Each row of a before or after table is a point. The points were changed in one or more steps. Then noise was added and the rows were shuffled. The steps act on how far a point lies along the listed directions, d1 being the first. Name the steps. A step turns or swaps two directions, mirrors them in a line or flattens them onto one, adds a multiple of one to another, or multiplies one. Angles are multiples of 10 degrees, from the lower direction toward the higher: turns from -170 to 170, lines from 10 to 170 but not 90. Use the fewest steps. Two steps may share a direction if one is a turn and the other turns, adds or multiplies; they go together, in the order done. Otherwise the lowest direction goes first.

Directions:
(1): [-2.51 -1.46]
(2): [-1.46  2.51]
Before (13 x 2):
[[-0.24  0.25]
 [-0.26  0.99]
 [ 0.03 -0.11]
 [ 0.31  0.50]
 [-1.12  0.02]
 [-0.13  0.51]
 [ 0.24  0.77]
 [ 0.29  0.47]
 [-0.29  0.11]
 [-0.46 -0.31]
 [-0.01 -0.62]
 [ 0.19  0.36]
 [-0.31  0.52]]
After:
[[ 0.16  0.51]
 [-0.08 -0.23]
 [ 0.94  1.20]
 [-0.30  0.41]
 [ 0.48  0.55]
 [ 0.04  0.23]
 [-0.49 -0.28]
 [ 1.04  1.77]
 [ 0.63  0.70]
 [ 0.50  0.94]
 [-0.68 -1.03]
 [ 0.54  0.91]
 [ 0.64  0.70]]
Steps: add -1.5 times d2 to d1

Directions:
(1): [-1.63 -0.51  2.86 -0.43 -1.69 -3.33]
(2): [-0.74 -3.77  0.93  2.81  0.16  1.29]
(3): [-0.87 -0.57 -2.96  1.34  1.89 -3.17]
Before, 13 rows:
[[-0.31  0.15  0.90 -0.21 -0.44 -0.51]
 [ 0.04  0.07 -0.36 -0.34  0.21  0.23]
 [ 0.09  0.02  0.28  0.19  0.05  0.32]
 [ 0.49 -0.48 -0.23  0.29  0.43  1.70]
 [ 0.02 -0.43  0.70 -0.01 -0.25  0.25]
 [-0.17 -0.01  0.61 -0.29 -0.30 -0.23]
 [-0.07 -0.59  0.67  0.26 -0.13  0.12]
 [ 0.14 -0.39  0.47 -0.01 -0.29 -0.05]
 [-0.07  0.22 -0.33  0.19  0.06 -0.08]
 [-0.07 -0.38  0.55  0.26 -0.42 -0.44]
 [-0.30 -0.35  0.85  0.13 -0.47 -0.35]
 [ 0.02  0.80  1.62 -0.84 -0.96  0.08]
 [-0.13  0.66  0.01 -0.24 -0.27 -0.33]]
After, 13 rows:
[[ 0.42  0.64 -0.09 -0.49  0.12  0.27]
 [ 0.50  0.16 -0.11 -0.31 -0.07  0.31]
 [ 0.12  0.30 -0.21  0.13  0.27  0.03]
 [-0.15 -0.28  0.21  0.52 -0.21  0.46]
 [ 0.49  0.45  0.20 -0.32 -0.38  0.43]
 [-0.23  0.00  0.12  0.21 -0.18 -0.23]
 [ 0.62 -0.16 -0.28  0.51  0.45  2.00]
 [ 0.41  0.55  0.17 -0.37 -0.21  0.81]
 [ 0.28  0.15  0.36 -0.05 -0.08  1.08]
 [-0.01  0.44 -1.34 -0.12  0.90 -0.98]
 [-0.29 -0.39 -0.18  0.01  0.18 -0.21]
 [ 0.22  0.02  0.10 -0.12  0.03  0.70]
 [ 0.43  0.38 -0.30 -0.39  0.24  0.43]]
Steps: turn d1 and d3 by -100 degrees; multiply d2 by -1

Directions:
(1): [ 5.46 -1.03 -1.37  1.24  0.15  0.08 -0.39  0.27  0.86  3.06 -1.26]
(2): [-1.28 -4.46 -1.57 -0.33 -3.47 -1.91 -1.50 -0.64  1.46  0.40  1.24]
(3): [ 0.23 -1.09 -0.60  1.27  0.42  0.12 -3.26 -0.55 -1.35 -3.37 -4.33]
Before:
[[-1.25  0.70  0.44 -0.32  0.30 -0.20  0.53 -0.17  0.01  0.04  0.82]
 [-0.63  1.31  0.25 -0.38  0.56  0.22  0.64  0.34 -0.52 -0.37  0.43]
 [-0.12  0.41  0.33  0.37 -0.05  0.18  0.17 -0.26 -0.05 -0.26 -0.10]
 [ 1.11 -0.69 -0.37  0.12 -0.26 -0.10 -0.49 -0.18  0.26  0.62 -0.42]
 [ 0.53 -0.29 -0.28  0.18 -0.45 -0.29 -0.07 -0.17  0.21  0.61  0.25]
 [-0.57 -0.21  0.21 -0.32 -0.40 -0.10  0.77  0.24  0.75  0.83  1.18]
 [ 0.26 -0.47 -0.43 -0.20 -0.52  0.06 -0.17  0.06  0.07 -0.07  0.06]
 [ 0.58 -0.36 -0.28  0.16 -0.40 -0.21 -0.79 -0.10  0.21 -0.03 -0.52]
 [-0.44  0.08  0.05 -0.14 -0.44 -0.24  0.22 -0.01 -0.11  0.61  0.52]
 [ 0.18 -0.53 -0.34  0.24 -0.29 -0.35 -0.29  0.15 -0.18 -0.02 -0.22]
 [ 1.22 -0.25 -0.18 -0.15  0.12  0.04 -0.03 -0.07  0.24  0.98 -0.40]]
After (11 x 11):
[[ 0.35 -0.35 -0.33  0.25 -0.46 -0.29 -0.44 -0.11 -0.19  0.48 -0.40]
 [ 0.30  0.17  0.13 -0.62  0.02 -0.01  0.71  0.02  0.43  1.18  0.65]
 [-0.67 -0.08  0.05 -0.43 -0.69 -0.36 -0.02 -0.03  0.45  0.20  0.84]
 [-0.26 -0.39  0.00 -0.49 -0.65 -0.22  0.47 -0.14  0.50  0.88  1.15]
 [-0.53 -0.54 -0.23 -0.04 -0.54 -0.45  0.05  0.18 -0.01  0.12  0.56]
 [ 0.63  0.10 -0.15  0.53  0.60  0.00 -0.80 -0.26 -0.28 -0.30 -1.30]
 [ 0.20 -0.43 -0.30  0.02 -0.61 -0.41  0.05 -0.16  0.28  0.61  0.57]
 [ 1.08 -1.18 -0.51  0.50 -0.40 -0.19 -0.55  0.06  0.62  0.60 -0.68]
 [ 0.06  0.53  0.36  0.44  0.08  0.30  0.12 -0.25 -0.05 -0.29 -0.30]
 [ 0.79  1.31 -0.05  0.28  1.12  0.52 -0.13  0.35 -0.88 -0.57 -1.18]
 [-0.14 -0.63 -0.39 -0.35 -0.82 -0.06 -0.04  0.06  0.18  0.03  0.47]]
Steps: mirror d1 and d3 in the line at 140 degrees; multiply d2 by 1.6
